Every row gives one point. To make a cloud, some directions were put in groups of two or more. Within a group, all points are equally far from the middle, so they leave a hole (a ring in 2 directions, a hollow ball in 3). The other directions are filled evenly. Then the cloud was stretched, turned, moved and blurred a little. How many holes are there, and how many directions does each take, smallest first?

Cloud (14 x 2):
[[  5  46]
 [ 77 -50]
 [-33 -35]
 [ 26  37]
 [-27 -70]
 [-52  -3]
 [ 45 -19]
 [ 46  14]
 [ 52  89]
 [  0 -27]
 [ -1 -10]
 [ 32  30]
 [-36  69]
 [-16  63]]
Holes: 0

Cloud (22 x 3):
[[-31  14 -64]
 [-18  20  78]
 [-39  48  74]
 [-38 -35  28]
 [-60   9  13]
 [ -4 -50  -3]
 [-50  39  42]
 [-60  12   8]
 [ 18  95  10]
 [-21 -15  47]
 [ 14  84   1]
 [-42 -71  -3]
 [-25  63 -14]
 [-54  10  32]
 [-66  -8 -11]
 [ 14  35 -30]
 [-32  31  78]
 [-61  -1  12]
 [-70 -33 -17]
 [-24   0 -78]
 [ 33  45  61]
 [-53 -66  -3]]
Holes: 1 (2)

Cloud (31 x 4):
[[ -52  -41   27  -42]
 [  70  -47   42  -23]
 [  -2   44   62  -32]
 [ -68  -68    1    2]
 [  38  -18  -29   69]
 [  24   70  -11   -8]
 [   2  -10   27   18]
 [  28  -56   27   -1]
 [  84   41  -22  -37]
 [ -56  -53   34  -47]
 [  64    2   31  -19]
 [  81   15   37   55]
 [  19 -100  -61   13]
 [ -50    4  -15  -38]
 [  23  -13   22   75]
 [ -22  -14  -14  -79]
 [  38   10   21  -60]
 [  18  -30    7  -32]
 [ -30   15   -5   18]
 [ -25   14   37  -76]
 [  25   20    4  -92]
 [  29  -49  -41   63]
 [ -57   13   -9   37]
 [   1  -62  -42   45]
 [ -81  -71   19   -6]
 [ -13    8  -69  -67]
 [ -93  -27  -33   19]
 [ -90  -61  -12   14]
 [ -17   20   10    9]
 [  65  -60    5  -61]
 [ -47  -30   24    7]]
Holes: 0

Cloud (52 x 6):
[[  42  -26   60   39   13  -52]
 [  17  -61    3   33   -3   50]
 [   3   27   10   14  -66  103]
 [ -46   -1  109  -24  -30   -8]
 [  -7   28  -54   18  -46  -15]
 [  16   29   -9    7  -91  -43]
 [ -64   42   40   18    1   10]
 [ -34  -23  -30    8  -58   12]
 [  30  -73   79   34   -7   12]
 [  14  -12   -1    5  -43  -43]
 [  14   33   14  -32  -29  -45]
 [  90  -52   20  -49  -11    1]
 [  37  -46    2    6  -20   61]
 [ -36   37  -18   37  -42  102]
 [  11  -46  -36  -20   -4   32]
 [  70  -41  -40  -37  -13   -2]
 [ -32  -15   41  -44   25   78]
 [ -14  -11   26  -60  -24   48]
 [ -23 -121  -45   -7  -18    7]
 [ -24  -51   59   14  -19   59]
 [  45  -12   -2  -35  -91   -6]
 [ -16  -37   85  -16  -19    4]
 [  18   83   19   20  -65   -8]
 [  59   10   82  -22  -93   57]
 [ -42  -22  -29   55   -8   86]
 [  -9   63   42   21  -14  -38]
 [  14  -12   31   55  -11  -17]
 [   0  -20  -21   -6   11   50]
 [  -9   51   46  -44  -33   82]
 [  -5   15  -11   61   54   60]
 [ -43  -38    8   50    1  -81]
 [  45  -70   27  -11  -37  -67]
 [  11   44  -14  -81  -15  -31]
 [ -68   12  -12   13  -87  -68]
 [  13  -72   46  -29   72  -46]
 [   1   22  -28  -45  -47  -22]
 [  -5   -2    3   22    5  -18]
 [   3   45    7   13  -16   98]
 [ -12   18   31  -57  -22  -67]
 [  53  -88  -12  -20    8   62]
 [ -61  -58   -5   29   12  -49]
 [  10   40  114  -17   16   11]
 [  44   -2  -30   43   14  -85]
 [ -56   35   78   23  -69   -8]
 [  25   -3  -63  -31  -80   -6]
 [  -8  -51   10  -25  -96    4]
 [ -41   14   43   36   15   21]
 [  27   21   -3   26  -60   45]
 [  15   73   19   75  -36   30]
 [  -5  -36  -44    4   58  -56]
 [  13  -96    0  -51  -82    4]
 [  19   71  -27   23   48  -17]]
Holes: 0

Cloud (82 x 8):
[[  62  -57   47  -57   22  -23    7   10]
 [  32   62   44  -16   28   46   76   38]
 [  30  -62  -56  -50   19  -65    6  -13]
 [ -32  -14   29  -10  -41  -20  -60   49]
 [  63   34  -20    3    4    2   44   -7]
 [  90  -17   46    4   27  -27    0   28]
 [ -30   47   45   71   22   -2  -23   34]
 [  24    4   21   27   10   35  -36  -37]
 [  29  -38   46  -30  -72  -35   -6  -54]
 [ -48  -35   24    8  -13    7  -43   -8]
 [  38  -44  -66  -29    7  -32   14  -40]
 [  53  -11   83   37  -35   34    1   27]
 [  19   30   37    5   61  -63  -20   43]
 [  47   36  -31  -69    2  -26  -22   10]
 [  17   36  -11  -76    6  -12  -12  -52]
 [ -40   15   22  -86   82  -19    9  -65]
 [ -14  -40    9  -79  -18  -52   -5  -21]
 [   6  -23   39  -18   47   37  -42  -40]
 [ -76   20   57   20   31    6   15  -37]
 [ -46   12   93   54  -32  -10    7   55]
 [ -32  -36   68  -17   20   45   30   33]
 [  -1   32  -37    2   83   10    6  -86]
 [ -25   46   87  -22   37    6   21   42]
 [ -13    4    5  -51   50  -38   16  -73]
 [  -7   63  -12   38   41   62   -5    5]
 [  89   55  -12  -23   32   24   17  -18]
 [  18  -24  -82  -28   -3    5   57   35]
 [  50  -80   13  -52   36    6  -73  -25]
 [ -35   77  -41   16  108    3  -28  -51]
 [ -16   -3   88  -95   79  -11   16  -61]
 [  48  -58   -6  -76  -36    0  -49   45]
 [  16  -47  -38   47    4  -65    6   18]
 [  29   79   25  -15   57   20   65  -81]
 [   5    5   98  -31  -20   69   16    2]
 [ -40   46   26   45   23    8   29  -54]
 [  60    5   48   75  -49  -19   27    3]
 [  -3  -40   35  -49  -17   -5   14   66]
 [  -4  -41   40   19  -82  -61   52   13]
 [  33  -27  -21  -13   48  -30   39  -50]
 [  58  -52  -54    8  -10   25  -44  -10]
 [  35  -30   59  -21  -65  -49    9  -38]
 [  76    9   27  -34  -66    0   -1   27]
 [  28  -58  101  -51  -71   14  -18  -29]
 [ -21  -76   78   21 -117   25  -20   45]
 [ -23   48   34   63 -112   60   39   14]
 [ -22   36   19  -93  109  -14   40  -78]
 [ -39  -18   48   30  -62  -80  -23   -8]
 [ -35   52    0  -14   80   11   37  -95]
 [ -55   32   25   51  -37   13    9  -15]
 [ -27   16   15   20   31   45   96  -24]
 [  29   43   53   40   15  -32   33  -60]
 [  78   78  -45  -17   51   41   15  -49]
 [ -28  -29   38   -6   25  -63  -64  -41]
 [  66   18   60  -13   29   22   54  -25]
 [ -51  -14  -12   -1  -19   61   33   -5]
 [  -9  -51  -15   63  -48   -5  -50   23]
 [   7   19    4    9 -101   58  -49   19]
 [ -43  -62   35  -12  -50   -7  -66   -8]
 [  77   30  -33   -9  -25   -7  -26  -41]
 [ -13  -34  -17   49   51  -10   -1   31]
 [  26   57  -12  -33   81  -12   68  -25]
 [ -50  110   55   30  -41   44    2  -46]
 [ -51  -58   72  -27   46  -56  -22   11]
 [ -28   -7  -14  -35  -11  -49  -22  -44]
 [ -64   16   40  -58  -30   42   30   45]
 [ -12    6    6  -55   81  -41    2  -76]
 [  16  -44   96  -47  -43   14  -36  -28]
 [  24  -65  -28  -42  -16  -32   52   13]
 [ -28  -22   32  -90   91   10    8   17]
 [  73   38   37  -43   32   48    5  -21]
 [ -34   -5   86   59  -54  -75   20  -21]
 [ -40  -12  -12  -21   65  -30   61   11]
 [ -19   49   34   31  -29    0   81   42]
 [ -75  -54   46    7  -10  -45   -5   14]
 [ -65    9   61  -91   86   13   52   -2]
 [   9  -23   22   56   10    3  -63   40]
 [  -7  -23   25   45    5  -29   -3  -62]
 [ -30   18   68   59   28   11   56   32]
 [  -5   46   27   44  -23   58    8   38]
 [   4   58  -10  -91   90    8   -3   12]
 [  28   53  -21  -36   19    7   16  -76]
 [  47  -63  -10  -23  -34    7   45   -9]]
Holes: 1 (4)
